Each point is reached from the start by the listed moves, each made once or not at all, plus a little noise. Say if it took an odd or an even number of moves. Then give how often each move was made.
In the rows, zero is written as 128.

Moves:
(1): [132 203 146 103 125]
(2): [108  61 165 110 142]
(3): [145  62 112 106 127]
Start: [147 136 135 143 156]
Points:
[152   7 159 101 168] => even (0, 1, 1)
[147 140 136 142 147] => even (0, 0, 0)

Moves:
(1): [146  86 154 153 167 130 126 106 108]
(2): [131 150 141 160  94  51 166 118 111]
(3): [ 86  76 102 136 108  86  83 186 113]
(4): [106 125 125 124 137 130 191 150 124]
(5): [ 92 126 166 132 142 122 124 114 186]
(6): [176 151 146 157 149 148 101 165 119]
(7): [138 157 150  98 142 142 109 116  85]
(8): [170  95 144  90 116 107 166 130 156]
Start: [111 173 101 156  90 162 149 131  85]
Points:
[139 131 117 184  60  42 217 241  73] => odd (0, 1, 1, 1, 0, 1, 0, 1)
[150 245 147 178 101 120 199 170  12] => even (0, 1, 0, 1, 0, 1, 1, 0)
[ 74 100 119 154 137 138 142 179   7] => even (1, 0, 1, 1, 0, 0, 1, 0)
[ 84 160 143 230  65  63 111 205  98] => even (0, 1, 1, 0, 1, 1, 0, 0)

Moves:
(1): [137 180 104 121 127 114 161 131 116 131 125 148 120 143]
(2): [121 153 133 116 127 126 158 114  98 105 106 145 121 130]
(3): [162 129 131  99 132 119  98 119 156 170 117 127 154 117]
(4): [127 119 130 163 131 147 145 133  98 136 151 130 121 143]
(5): [140 164 156 111 121  56 157 129 144 131 125 192 156  90]
(6): [127 131  93  88 153 130 107 128 128 123 138 115 160 131]
(7): [137 111 123 172 101 120 144 143 149 121 163 111 127  97]
(8): [121 139 113 143 103 129 158 158 127 126 146 138 144 102]
(9): [126 129 107 133 164 146 112 116  88 118 100 131  94 136]
(10): [132 146 149 135 120 119 132 124 102 121 109 138 103 128]
(11): [151 177 117 146 104 131 107 115 172 154 147 132 152 134]
(12): [ 96  90  63 123 119 122 154 137 113 148 172 102 125 134]
Start: [148 135 128 144  92 136 141 132 149 129 151  96 124 142]
Points:
[158 179  98  93 109  59 185 106  82 153 112 159 108 109] => even (0, 1, 1, 0, 1, 0, 0, 0, 1, 1, 0, 1)
[154 186  23 104 114  77 140 116 152 157 194 129 169 123] => odd (0, 0, 0, 0, 1, 1, 0, 0, 1, 0, 1, 1)
[186 245  27 119  63  51 195 137 173 209 188 169 171  97] => odd (1, 0, 1, 0, 1, 0, 0, 1, 1, 0, 1, 1)
[152 223 147 144  85  67 215 139  69  91  96 199 100  88] => odd (0, 1, 0, 0, 1, 0, 0, 1, 1, 1, 0, 0)
[182 243  37 184  63 125 167 153 140 127 183 118 128 120] => odd (1, 0, 0, 0, 0, 1, 1, 1, 1, 1, 1, 0)
[203 200 146  97  79  44 169 121 160 132 147 158 185  66] => even (0, 1, 1, 0, 1, 1, 1, 0, 0, 1, 0, 0)
[158 191  65  94  77  95 209 121  95 157 138 113 113 159] => odd (1, 1, 1, 0, 0, 0, 0, 0, 0, 1, 0, 1)
[128 137   7 175  94 127 200 149 105 134 195  71  77 143] => even (1, 0, 0, 0, 0, 0, 1, 0, 1, 0, 0, 1)
